Each point is reached from the start by the listed moves, each made 0, 1 or 2 times, or once backwards (-1), plus a little noise. Is the number of moves made odd or even? Then give how often each move was made.
In the rows, zero is written as 128.

Moves:
(1): [138  94 151]
(2): [ 98 122 146]
Start: [137 175 149]
Points:
[106 166 167] => odd (0, 1)
[185 115 178] => odd (2, -1)
[ 68 199 163] => odd (-1, 2)
[127  97 213] => odd (2, 1)

Moves:
(1): [147 119 137  80 133 128]
(2): [142 129 155 135 155 168]
(3): [138 149 136 116 117 120]
(4): [136 115 147 133 119 122]
Start: [160  74 151 128 128 168]
Points:
[198  93 209 126 168 240] => odd (0, 2, 1, 0)
[208  47 185  37 130 161] => odd (2, 0, 0, 1)
[115  61 106 188 105 138] => odd (-1, -1, -1, 0)

Moves:
(1): [100 139 112 125 123 115 114 131 116 119 124]
(2): [134 125 129 133 131 136 136 144 102 131 125]
(3): [113 130 112 129 146 121  96 131 129 145 117]
(4): [107 139 123 123 117 136 135 145 149  98 119]
(5): [154 178 136 130  85 133 161 130 151 109 127]
(6): [138 125 138 123 124 138 134 135 123 142 141]
(7): [142  99 127 129 137 136 117 109 123 145 135]
(8): [126 136 129 126 130 138 144 126 109 124 121]
(9): [141 109 159 133 116 149 123 121 145 101 161]
Start: [125 132 133 139 145 142 131 142 103 115 110]
Points:
[195 196 150 151  69 170 192 152 177  66 101] => even (-1, 1, 0, 1, 2, -1, 1, -1, 0)
[ 90 101  61 134 182 111  51 146  38 197  87] => odd (2, 1, 1, 0, 0, 1, 2, -1, -1)
[104 109 171 142 114 233 158 173  70   7 140] => even (1, 2, 0, 2, 0, 0, 1, 2, 2)
[100 170 107 128  84 144 153 103 122  42  98] => even (2, -1, -1, 1, 1, -1, 2, 1, 0)
[203 205 122 153  91 140 190 143 137 125  76] => even (-1, 1, 0, 0, 2, -1, 1, -1, -1)
[165 100 166 132 122 203 187 184  56 118 139] => odd (0, 2, -1, 1, 0, 2, 1, 0, 0)
[104 149 137 148 112 167  66 121 111  69 145] => odd (2, 0, 2, 0, 1, 0, 1, 1, 2)

Moves:
(1): [123 117 133 148 119 143 130 117 118 135 122 109 122 137 126 133 130]
(2): [120 150 105 125 121 121 142 117 143 123 135 128 135 148 146 140 154]
(3): [132 135 127 131 128 143 119 126 127 113 131 143 128 131 124 126 130]
(4): [133 126 120 138 138 133 125 135 126 134 146 134 113 125 122 147 129]
(5): [115 127 118 117 140 135 116 107 126 115 124 138 134 125 136 134 128]
(6): [125 121 117 129 124 129 124 121 127 131 116 132 126 129 124 129 129]
(7): [129 120 129 134 124 132 149 121 139 111 127 132 119 140 119 127 125]
(8): [132 127 140 127 117 131 141 135 130 117 116 132 140 130 137 124 144]
(9): [127 141 119 125 128 127 126 132 127 127 133 112 127 123 138 135 146]
(10): [127 129 125 142 125 126 119 122 128 133 115 133 112 118 131 127 140]
(11): [138 121 118 117 136 132 134 120 131 126 131 132 123 136 125 125 116]
(12): [133 108 138 128 123 107 100 120 130 117 135 123 124 150 124 131 141]
(13): [133 131 127 119 133 125 130 124 123 127 143 129 133 117 124 127 126]
(14): [125 139 113 116 111 113 135 126 124 120 132 127 105 132 122 135 127]
Start: [131 129 134 134 131 131 120 133 134 130 135 132 127 138 121 124 136]
Points:
[142 106 107  47  92  55 174  66 173  24 170 122 109 249 115 132 157] => even (0, 1, -1, -1, 1, -1, 2, 1, 0, -1, 2, 2, 1, 2)
[174  44 166 197 151 172 124 116 131 133 177  78  67 189  70 137 101] => even (2, -1, 0, 1, -1, -1, 2, -1, 1, 0, 2, 1, 0, -1)
[123 146 119  91  67  78 105 143 108  98 135 114 134 146 133 148 201] => even (0, 0, 0, 0, 0, 2, -1, 2, 1, -1, -1, 1, 1, 2)
[166 182  75 128 111 165 158 116 136 107 177 145 146 174 153 156 224] => even (1, 2, 2, 1, -1, 1, -1, 2, 1, 0, 2, 0, 2, 0)
[144  93 119  77 148 129 133  59 181  22 167 128 177 223 161 143 213] => even (0, 1, 0, 0, 2, 0, 2, 2, 2, -1, 2, 2, 1, -1)
[139 106 105 147 181 105  33 110 151 107 193 136  83 155 123 178 192] => even (-1, 0, 0, 2, 1, 0, 1, -1, 2, 1, 0, 2, 0, -1)
[154 126 156 126 121 130 152 128 119 136 159  97 137 138 110 100 120] => odd (1, 0, 0, -1, -1, -1, 0, 0, 0, 0, 1, 0, 2, 0)
